Every row gives one point. To make a cloud, some directions were put in groups of two or more. Within a group, all points are equally far from the middle, so they leave a hole (a ring in 2 directions, a hollow ball in 3). The other directions are filled evenly. Then the cloud was stretched, turned, moved and blurred a little. How many holes are there, and how many directions does each take, smallest first?
In the rows, zero is written as 128.

Cloud (13 x 2)
[[ 96 142]
 [169 145]
 [166 153]
 [141 182]
 [101 168]
 [160 165]
 [168 108]
 [121  94]
 [136  88]
 [101 168]
 [171 118]
 [127  91]
 [111 180]]
Holes: 1 (2)

Cloud (13 x 2)
[[ 98  87]
 [106 140]
 [ 94  90]
 [ 99  86]
 [183 120]
 [171  98]
 [139  83]
 [118  80]
 [162 148]
 [131 149]
 [123 147]
 [181 116]
 [174 141]]
Holes: 1 (2)

Cloud (20 x 3)
[[117 174  72]
 [128 162  73]
 [165 120 146]
 [179 146 176]
 [134  96 126]
 [176 122 171]
 [115  93 106]
 [144 176 132]
 [117 118 199]
 [ 65 128  96]
 [138  97 134]
 [119  94 123]
 [ 85 159 153]
 [149  99 187]
 [142 142  87]
 [141 154  92]
 [146  98 181]
 [138 109  89]
 [124  97 150]
 [133 100  93]]
Holes: 1 (2)

Cloud (21 x 3)
[[ 92 141 162]
 [ 75 159 126]
 [138  79  93]
 [138 119 174]
 [ 97 131 166]
 [111 177 157]
 [124 145  72]
 [143  79 154]
 [152  78 146]
 [ 81 100 128]
 [ 76 123 137]
 [120  97 167]
 [145  80  94]
 [116  69 122]
 [112  99 165]
 [143 155 166]
 [161 118 164]
 [ 76 144 142]
 [170 109 100]
 [ 92 145 162]
 [ 99 173 154]]
Holes: 1 (3)

Cloud (30 x 4)
[[115 121 147  61]
 [116 181 158 147]
 [ 86 119  93 150]
 [137  84  87  96]
 [ 97 121  95 177]
 [128 141 159 187]
 [ 90 101 131 155]
 [156  86 158 130]
 [146 158 102 138]
 [ 92 151 100 135]
 [155  84 144 141]
 [136  58 112 112]
 [ 89 115 101 166]
 [110 120 135  63]
 [ 88 107 111 158]
 [ 94 135 128  85]
 [156 137 164 160]
 [125 112 132  59]
 [111 160  87 158]
 [117 183 144 146]
 [134  85  89  87]
 [135 111 186  70]
 [135 154  84 151]
 [141  63 107 121]
 [127 178 162 156]
 [119 123 157  60]
 [156 155 129 123]
 [137 115  73 165]
 [ 89  96 132 147]
 [102  68 109  97]]
Holes: 2 (2, 2)

Cloud (31 x 4)
[[188 123 111  96]
 [117 138  78 111]
 [ 93 156 168 151]
 [182 113 119 100]
 [ 95 161 151 118]
 [ 86 134 158 144]
 [189 149 104  73]
 [194 146 115  90]
 [ 94 127 164 152]
 [165 160 154 131]
 [147 145 189 132]
 [ 90 128 137 121]
 [130 126 192 140]
 [108 118 154 151]
 [128 110 164 143]
 [143 114 109  71]
 [121 118 127 150]
 [158 108 183  96]
 [158 162 152 138]
 [108 145 183 155]
 [187 156 136  83]
 [180 147  90  68]
 [111 132 186 152]
 [121 118 117  83]
 [168 110 129 118]
 [191 147 105  75]
 [182 122  98  69]
 [174 102 136  85]
 [118 172 133  98]
 [120 145  73 113]
 [118 167 162 156]]
Holes: 2 (2, 2)

Cloud (56 x 6)
[[128 100 153  77 164 115]
 [100 167 157 113  88 127]
 [ 98 102 138 119 125  76]
 [124 118 142 113  64 182]
 [141 108 172 102  95 176]
 [ 62 141 148 127 155 121]
 [109 128 113 108  71 179]
 [138 164 170 112  96 119]
 [206 124 197  90  89 106]
 [ 67 148 115 138 171  99]
 [156 146 141 156 124  88]
 [104 127 106 136 116  84]
 [127  76 171 127  87 118]
 [155 135 144  94  72 132]
 [ 67 144 142  96 101 134]
 [167 108 182 165  75 118]
 [102 139 141 152 100  81]
 [104 143  90 108 102 137]
 [142 130 163 138 147  28]
 [119 166 169 137 123  99]
 [190  96 154  74 109 142]
 [179  72 138 133  95  91]
 [ 88  93 155 117 113 139]
 [104 166 128 109 103 130]
 [105 136 102  66 147  99]
 [135 108 151 123 112  41]
 [ 78 105 159 135 136 109]
 [174 143 190 123 105 106]
 [ 79 116 112 142 130  85]
 [138 155 158 135 138 121]
 [138 101  98 137  98 116]
 [157 142 109  94 114 126]
 [127 142 138 118 143  62]
 [151 110 149 136 128 141]
 [ 71 102  84 135 175  88]
 [157 141 146 115  91 146]
 [120 112  83 106 130  79]
 [170  78 143 101  85 123]
 [ 74 133 131 106  80 147]
 [150 135 149 124 104 160]
 [159 124 169 132  62 137]
 [204  86 147 127 116  90]
 [158  91 166 116 126 130]
 [128  97 129 119 118  52]
 [198  89 168 131 123  93]
 [181  92 155  84  91 146]
 [118 142 158 138 166  77]
 [178 129 153 120 155  74]
 [115  85 171  92 113 137]
 [ 82 162 104  84 128 134]
 [101 159 179 120 102  97]
 [206 115 182 118  98  92]
 [175  66 128 129 101  85]
 [ 98  97 150  87 141 136]
 [120  89  83 107 129  83]
 [ 93 155 119 160 183  91]]
Holes: 1 (3)
